Each row of a before or after table is a point. One or more steps were done to the points. Then noise was added and the rows were shuffled. The steps act on columns, c1 being the first. What was done? A step turns or swaps two columns, mirrors them in a line or flattens them onto one, adds a multiple of one to another, or multiplies or shifts one. Angles are multiples of 10 degrees, from the lower column toward the higher: turns from -170 to 170, lines from 10 to 170 but not 90. Use the fewest steps. Two steps may share a column if one is a turn and the other turns, adds or multiplies; they go together, in the order done. Otherwise the lowest column goes first.
In the rows, zero is written as 128.

Before:
[[146 136]
 [171 122]
 [172 133]
 [164 142]
 [102 144]
 [141 137]
 [ 67  62]
 [ 25 140]
 [137  70]
 [162 127]
 [166 100]
 [175  72]
 [157 114]]
After, 13 rows:
[[ 86 149]
 [125 178]
 [ 99 160]
 [130  97]
 [185  39]
 [108 154]
 [145 198]
 [107 163]
 [112 134]
 [221 127]
 [124 162]
 [112 136]
 [164 170]]
Steps: turn c1 and c2 by 130 degrees

Before, 9 rows:
[[130 212 132 107 139 134 109 170]
 [ 78 171 185 155 170 151 148 164]
 [154  62 197  72 138  95 207 131]
 [108  65  77  93 137  84 145 132]
 [149  78  70 124 198 117  74 122]
 [145 180 160 142 124 162 181 225]
 [172 124  84 161 103  67  99 138]
 [124 208 121 153 165 173 163 133]
 [138  50  73 113 114 129  70  93]]
After:
[[173 132  85  98 157  67 139 139]
 [146 131  74 116  58 111  81 117]
 [140 127  72 146 137 133  73  96]
 [151 134 197 179 105  93 232 127]
 [128 125 122  96  97 176 129 131]
 [ 80 130 184  95  93 159 131 163]
 [145 130 160 109 135 164 158 225]
 [107 127  82 160 117  77 170 132]
 [127 128 130 144 110 139 103 173]]
Steps: multiply c2 by 0; turn c4 and c5 by 170 degrees; add -0.7 times c6 to c7

Before, 12 rows:
[[139 143 103 117 139 151 141  73 112 117  99 154]
 [107   7 100 114 117 145 147 103 118 132 144 143]
 [134 136 155 149 112 162  48 125 138 124 129 199]
 [147  93 133 137 142 166 114 115 151 148 116 131]
 [136 147 124 112 124 130  93 117 181 131 137 190]
 [104 142 150  96 143 117 131  93 131 145 100 142]
 [113 144 147 144 103 164 151  96 121  83 140 149]
 [144 116 150 108 169 129 147 119 131  41  98 181]
 [106  35  87  95 104 167 151 143 115 145 116 125]
 [122 152 138 127 156  99 132 137 107 136 146 146]
 [151  96 135  89 120 119 124 117 111 135 133 117]
 [142  90 141 120 114 103 159 133 115 151 116 156]]
After (12 x 12):
[[136 182  95 138 121 166  45 103 141 123 130  82]
 [112 200 154 115 116 149 149 101 124 127 145 225]
 [102 131 141 168 140 116 125  91 130 145 101 111]
 [143 169 127 145 109 103 160 126 121 151 118 147]
 [106 170 177 109 100 170 148 145 127 146 119 205]
 [108 138 105 136 104 167 155  89 132  82 143 102]
 [139 169 143 129 144 129  89  97 181 137 138  79]
 [148 149 119 125 147 163 115 114 143 149 114 157]
 [145 184 128 154 169 131 150 105 118  42  96 112]
 [151 136 158 155 114 118 125 120 117 137 132 161]
 [118 130 124 136 152 103 133 129  98 135 147 101]
 [140 143 153 113 131 149 141  65 111 120  98 104]]
Steps: add -0.3 times c12 to c8; turn c2 and c12 by -120 degrees; turn c3 and c4 by 120 degrees; turn c5 and c9 by -20 degrees

Before (9 x 24):
[[ 70 114 123 166 175  94 189  56 124 129 177 207 189 157 141 120  91 100
   94  71 120  99 128  70]
 [171 129 183 180 122 165 121  83 128 154  92 194 123 138 176 141 194 212
  101 134 132 167  83 156]
 [122 108 165 107  87 122 121 154 123 185 111 144  76  98 110 100 116 112
  109 183 130 101 147 104]
 [118 149  89  99  89 127 190 119 104 120 147 107 159 107 168 126 102 173
  190  88 115 134 130 123]
 [124 118 129 115  96 151  82 124 108  86 212 164 159 123 100 128  96 149
   88  80  82 109  83 193]
 [147 113 169 124  76  99  86 140  80 165 116 161 121 169 159 111  73 157
  165 165 169 164 106  78]
 [136  85 177 138 174 171 106 102 158 111  88 194 181 115  89  68  96 204
  108 159  76 178  81 120]
 [157 159 130 105  80  81 147 152 107  74 128  99  85  62 132 155  79 137
   89  81 140  88 170 147]
 [124 101 116 190 137  98 114 144 106  85 172 126 145 123 148 106 116 200
   91 134  80 128 119 125]]
After:
[[146 113  73 125  64  99  85 140  80 165 115 160 122 167 204 112  75  83
  166 156 136 100 107  96]
 [157 161 135 106  79  81 148 152 105  75 128 100  85  63 137 156  78 171
   88  83 115 119 170 147]
 [137  85  80 139 193 171 106 104 156 111  89 195 180 115  30  68  97  72
  108 155 107  52  79 136]
 [124 107  85 107  91 122 121 155 124 186 111 144  76  98  84  99 116  82
  109 115 109 168 145 117]
 [172 130  87 180 121 166 121  84 128 155  93 193 123 139 248 141 195  94
  101 137 129  42  82 174]
 [ 71 115 113 167 175  93 187  56 124 130 177 207 189 155 159 119  91 191
   93 105 145 142 129  73]
 [118 151 161  99 101 128 190 118 105 118 146 108 159 105 230 125 102 151
  191 113  96  74 129 110]
 [125 101 139 190 159  98 113 143 106  85 173 123 144 123 178 107 116  99
   92 109  91  66 117 120]
 [124 118 150 115 125 152  82 123 109  86 211 165 158 124  59 128  95 163
   88  99  74 100  82 189]]
Steps: mirror c3 and c24 in the line at 80 degrees; turn c5 and c21 by 30 degrees; multiply c15 by 2.5; turn c18 and c20 by 110 degrees; turn c20 and c22 by -110 degrees
